Each row is a point. To make a cloud, some directions were put in groups of two or more. Within a group, all points are equally far from the middle, so they leave a hole (a ring in 2 directions, a hollow ball in 3). The other directions are filled evenly. Then the cloud was stretched, turned, moved and blurred a little. Count the holes, and give their numbers of directions, smallest first.

Cloud (13 x 2):
[[ -6  41]
 [-55  32]
 [-10  -9]
 [-60  19]
 [ 42 -20]
 [-48 -14]
 [ 48  11]
 [ 32 -42]
 [-52  27]
 [ 16   3]
 [-50   9]
 [-40   2]
 [ -1 -33]]
Holes: 0

Cloud:
[[-27 -19  11]
 [ -8  32 -32]
 [ 40  -4  -3]
 [-30 -27 -35]
 [ 41 -24  -5]
 [ -1  35 -29]
 [-24 -24 -60]
 [-22 -10  32]
 [-33  22 -25]
 [-36  19 -22]
 [ 44  -7 -20]
 [ 16  16 -45]
 [-44  22  -7]
 [-32 -23 -36]
 [ 11 -57 -11]
 [ 43  -4 -33]
 [  2 -16  32]
 [-42  31  -8]
 [-25 -41 -29]]
Holes: 1 (2)

Cloud:
[[ 50  20  -9  51  -6 -35]
 [ -1  32 -15 -28  25 -34]
 [ 14   5  18  -6 -19  17]
 [ 17   4 -13  19 -32  25]
 [-36  13  -4 -27  28 -21]
 [-21 -41   3 -10  15  -8]
 [-19  22   5 -27  15 -23]
 [  3  -6 -41  16   8  21]
 [-24  -3  19  28  21 -22]
 [-23 -14 -27  36  10  -1]
 [-29   0  19  -7  25 -20]
 [-15  52 -23  24 -13  -7]
 [-19  24  -7  -1  -9  44]
 [-28   5   8  33 -22  -7]
 [-18  22  19  10 -17  17]
 [ 37   9  -1  51  -4 -37]
 [-12   0  14   2   0 -57]
 [ 32  37  -7  -6  -1   1]
 [-25   5  -6  41 -13 -17]
 [ 14 -28  -8  29  21 -27]
 [ 26 -20 -22   8  35 -15]
 [  2  19   8  -6 -25   2]
 [  8  19 -19  44  -8 -10]
 [-21 -33 -28 -21  13  20]
 [-36  -6  13  19 -20 -26]
 [-51   1   6 -18   6 -38]
 [-42 -23 -43  -4  14 -14]
 [-51 -17   3  32  -3  -5]
 [-52  -8  11   5   3 -31]
 [-18  27 -38  36   2 -58]
 [ 28 -12  21  37   2 -36]
 [-15  12 -30  -1 -10  37]
 [-33  24 -31   7 -22  26]
 [-25  -6  11   6  11 -44]
 [ 14 -15  18  50   4   0]
 [-48  24  15  27  -8 -12]
 [ 14  38  21  16 -12 -27]
 [-41  -2 -19   3  20 -59]
 [ 24 -33 -12   8  21 -37]
 [  8  -5  26   7  25 -33]
 [-60 -21  -2  -9  23 -12]
 [ 28  34 -16  27 -12   2]
 [ -8  25  -5 -21 -10   4]
 [ -5  -1 -16  13 -32  43]
 [ -7 -14  20 -18  -5 -15]
 [ -1 -28  -5 -28  11   8]
 [-35 -16  -5 -28  19   4]
 [ 23  23 -13  22 -24   7]
 [-13   2  25  -2   1 -30]]
Holes: 1 (3)

Cloud (74 x 8):
[[ 26 -44 -15 -28 -15 -44  -6  -1]
 [-20 -41  13  -5 -40  -6  -1  19]
 [ -8 -13  17 -10  52  -2 -11 -13]
 [ 13 -38 -16   0  52   0  -5   6]
 [ -3   9 -14  42 -19  21  -7 -26]
 [ -6 -14 -40  27 -21  13 -15 -32]
 [ -2  42  12  10   9  21  -2 -41]
 [ 15 -24 -19   2 -44 -10  21  12]
 [ 46  12   5  16 -20  -1  25   0]
 [  6  -3   6   3  12  16  14   8]
 [-22  -7 -11   8  -9  16  -3 -45]
 [-35 -14  11   0  42  -6  -9 -21]
 [ -9   2 -34 -15  11   8  32   3]
 [ -4 -30 -20   1  30 -12 -25  -9]
 [-14 -13 -15 -29  12   8  16  28]
 [-10   9 -38   3 -19  -2  24   5]
 [-50 -24  36  -2   7 -16   4   4]
 [-25 -18 -25  20  14  10  15 -23]
 [ -8  15   7  20  -6  -9  21  -2]
 [ 21   2 -27  11 -28   3  29  36]
 [-16  -9   3   8  20  -7  16  27]
 [ 33  18 -31  -9  14  14  -4  -5]
 [ 10 -42 -12  -3  29  -4  -8  12]
 [  3  -6  32  23   5  11  36 -17]
 [ 12  -3 -12   5   4  14   2   8]
 [  0 -14  32   4  22 -18   8 -26]
 [ 22 -12 -26 -27  -6 -21 -20  24]
 [-20  20  24  17 -12   8  31  -9]
 [-16  38  12  -2 -30   4  18  10]
 [-18   1  16  28  13 -41  27  -6]
 [  7  20  20 -13  -9  -2   4  22]
 [ 18 -15  20 -29   9 -18  24  25]
 [ 15 -26   3 -40   3 -41   8  24]
 [ 26  31  12   0 -10 -34  35  20]
 [  5 -27 -10  19  14  -2  23 -14]
 [ 19  -4 -35 -18 -33 -26   7   2]
 [ -5 -19 -43 -15  -7   3 -28   4]
 [-18 -38   1  20   4 -13 -15 -11]
 [  5 -11  -5 -11  52  17  -6  -8]
 [ 12  12   6  14  -2 -13  10  24]
 [-23  -8   3 -60  -9 -18  12  19]
 [-35 -23  35 -18  -9 -24   6  10]
 [ -5  -3   5   0 -35   8 -11   0]
 [-16 -33  13 -13 -19  -8 -12   0]
 [  8  27 -11  27  -8   5  44  28]
 [  8 -14  29 -20 -18  13 -14   4]
 [-27   0  10  40 -21   4  -7 -31]
 [ -9  -3 -11 -24  16   5  28  40]
 [  9  -9 -51   6  -7  -2 -18 -29]
 [  8  16  -5  15  20  29 -13 -28]
 [ 18 -28 -37 -16  16  39 -17   2]
 [  3 -16 -14  -4 -44  14   2  -1]
 [-23 -30  -8 -19  -5   7 -22 -45]
 [-16 -15  -1   4  11  23   3  -3]
 [-12 -24  22   0  -7 -24  20 -31]
 [ 19 -15   4  12  20 -20 -24   0]
 [-35 -20   2  21  19 -11  17 -19]
 [-42  -2  45  12  19 -13  16  32]
 [-41 -41  13 -22 -10 -23  22  33]
 [  2  -6 -28  -3  46  -5  -2   0]
 [-15 -23 -20 -14  -3 -14  21  36]
 [-13 -26 -45  -1  -4  12   4 -10]
 [ 36   1   3  -1  13 -25   3  17]
 [  4  -8 -19 -41  -9 -27  19  17]
 [  6   5  32   4  20   2   9 -29]
 [ 32   6 -25 -12  24 -20 -16  12]
 [-15  -5  23  18  44   7   2  -9]
 [ 15   9  24  18  15  18 -21 -13]
 [ -8 -19  11   0  22  16   1  -2]
 [  8  -1  -1 -13  -5 -13  13   8]
 [-28 -26  -3 -21  20  -5 -16 -35]
 [-27   6  -5  19  15   4  27   1]
 [  9  -6  -1  -2  -7 -11  55  33]
 [ 10  -5  13 -19 -21  11   6   6]]
Holes: 0

Cloud, 89 rows:
[[-10  14   9 -32  -5  13  14 -39   2]
 [ 18  37  10 -42 -30 -12  14   1  20]
 [ 26   7  15 -17  26 -30  20  13 -14]
 [ 12 -14  26   9 -23   1   6  -4  14]
 [  4  -7 -11  15  -9  -2  19  20   1]
 [-34  20  -2 -38  42   8  16   5 -21]
 [-25  37  16 -34  21  -9   8 -18 -10]
 [ 15  50  -3   2   7  22  31   4 -16]
 [ 21  39  34 -37 -17  -7   5  24  19]
 [  2  32  27 -14  30  22   3 -11  -4]
 [-22  45  -7   2  30 -19   4 -32  16]
 [  5 -44  21 -13  -3 -19 -22  19 -13]
 [ 19 -28  27  14 -15  21 -19  20   9]
 [ 23  60 -18 -13  20   4 -14 -12   5]
 [  6  34  34 -23  11   5  34  19 -32]
 [ -8  45   3 -28  32   2  35  24 -17]
 [-19  33  10   3 -18   5  24   2 -20]
 [  5  43  -5 -10 -16  46  12  27 -15]
 [-20 -15  35 -36   6 -23  -1  -5   4]
 [-17 -25 -48  -9  16   1   1   1   6]
 [-19  34 -14 -14  36  27  34  23 -23]
 [ 19 -14 -17 -33   5 -36 -33  -4  15]
 [ -5  15  31  -5 -21 -12 -21  -5  27]
 [ 15  45 -35 -26  -1  10  28  -7   2]
 [ 16  27 -14 -15  -5  28  21  37 -40]
 [-31  11 -27  -9  49  41  -6  -2  -8]
 [-43  36   6   7   1  36 -18  -6 -17]
 [-15  16 -11  16  19  -1 -35   1 -21]
 [ 44  34  33  -7 -35   4  16  11  -2]
 [  0  11  19  18   9  12 -10 -19 -19]
 [-27  20   2 -11   9 -15   4   8  29]
 [ 21  24  33 -13  16  14   3 -12   1]
 [-36   7 -31   2  18  32 -13  -5  -7]
 [ 13   6  -1 -33   1  17 -23 -16   2]
 [ -4  25  14  29 -21  30 -16   2 -18]
 [-18   7  12 -14   5 -15 -41  22 -18]
 [ 22  15 -12 -23  16  25  20  -9 -29]
 [ 55  -5  -5 -13   1   2 -20   2  -6]
 [ 17  27 -28 -32  22  12  40 -11 -21]
 [ 23   5 -10 -14  -3  23   6  -2  35]
 [ 47  19  11 -20  15 -31  19  -2   9]
 [ 28  10  24  -8 -56 -20 -11  22  -1]
 [-15  -7 -16 -13  32 -36  20   5 -24]
 [-14  21  10 -25  36  24  38   6 -24]
 [ 19 -16 -30  13  15   3  15  31  -2]
 [-32  10  -3 -44  22  23  38 -12 -25]
 [  1  -8  -8 -35  -1  10 -28   4  -5]
 [  3  14  26 -39  21   1 -12 -23  12]
 [ 20 -37 -22  14   5  -2 -13  20  -2]
 [-23 -10 -31  -5  25 -11  34 -28  19]
 [ 24  -5  44  -4   3  16 -27  11 -10]
 [ -7  17  11  -1   2  -4 -35 -14 -14]
 [ 42  -2  50 -20 -16 -17   0   1 -12]
 [-18   1   8 -25 -11   1  27 -18  15]
 [ -9   0   4 -10  26  26  49  14 -13]
 [ 26  17  -7  12  -8  23  -6  35  16]
 [ 20  53  11  -9  -3  29  -5  -4  -1]
 [ 37  15  -7 -20  22  -8  -5 -27  42]
 [ 11 -13 -22   8  23 -14 -14  30 -32]
 [ 40  11  19  13 -30  18 -17   8  -7]
 [  1  18  20 -49  16 -30   1  -8  15]
 [  6  -2   2 -34   7  13  43  23   0]
 [ 43   5  12   3 -24 -38 -31  19   6]
 [ -7  23  16  -3   7 -10  20   7 -43]
 [ 26 -17  11  -4  22 -10 -18   1 -29]
 [-18   4 -11 -17 -17  22 -12   6 -23]
 [ 30  -6 -11 -10 -27 -19 -29  -8  -5]
 [-31  24   8 -36  21  25   1   2 -31]
 [  2   5 -21 -20  -7  17  12 -33  24]
 [-24  34  -9  -8 -12   6  19   2 -28]
 [ -1  34   7  13 -18   0   0 -19   5]
 [-38  -4  12   2  28 -12 -26  20  -2]
 [-41  15 -27   0  29  -8  15  10  16]
 [  0   1  21   8  35 -19 -10   8 -14]
 [-13   2 -26  -8  17  42 -15   8  11]
 [  1  26  13 -25  38  -1  -2 -27  27]
 [-28 -17   8  -8  -7  -1  20  23 -12]
 [ 48  28 -28  20 -18  -1  -7  15 -12]
 [  6  47 -25 -12  40  15  17  -9 -14]
 [ -8 -24  11  -6  29  32  -1  36 -25]
 [ 45   6 -13  15   2  12 -21   1  -4]
 [ 29  -8  18   9 -39  10   1  22   1]
 [  1 -29 -15  11   5  -7 -33  12   3]
 [-30  16   5 -30  13  -5 -11  36   0]
 [-22  -4 -34 -26  30  14  34   3  17]
 [ 14  25  38 -19  22   7   2   0  -8]
 [ -6 -33 -14  15  28  20  13  29  -6]
 [-19  53  23 -18  11  13  -3 -23  15]
 [ -9 -10  15 -13 -17 -22  -4  39 -12]]
Holes: 2 (2, 4)
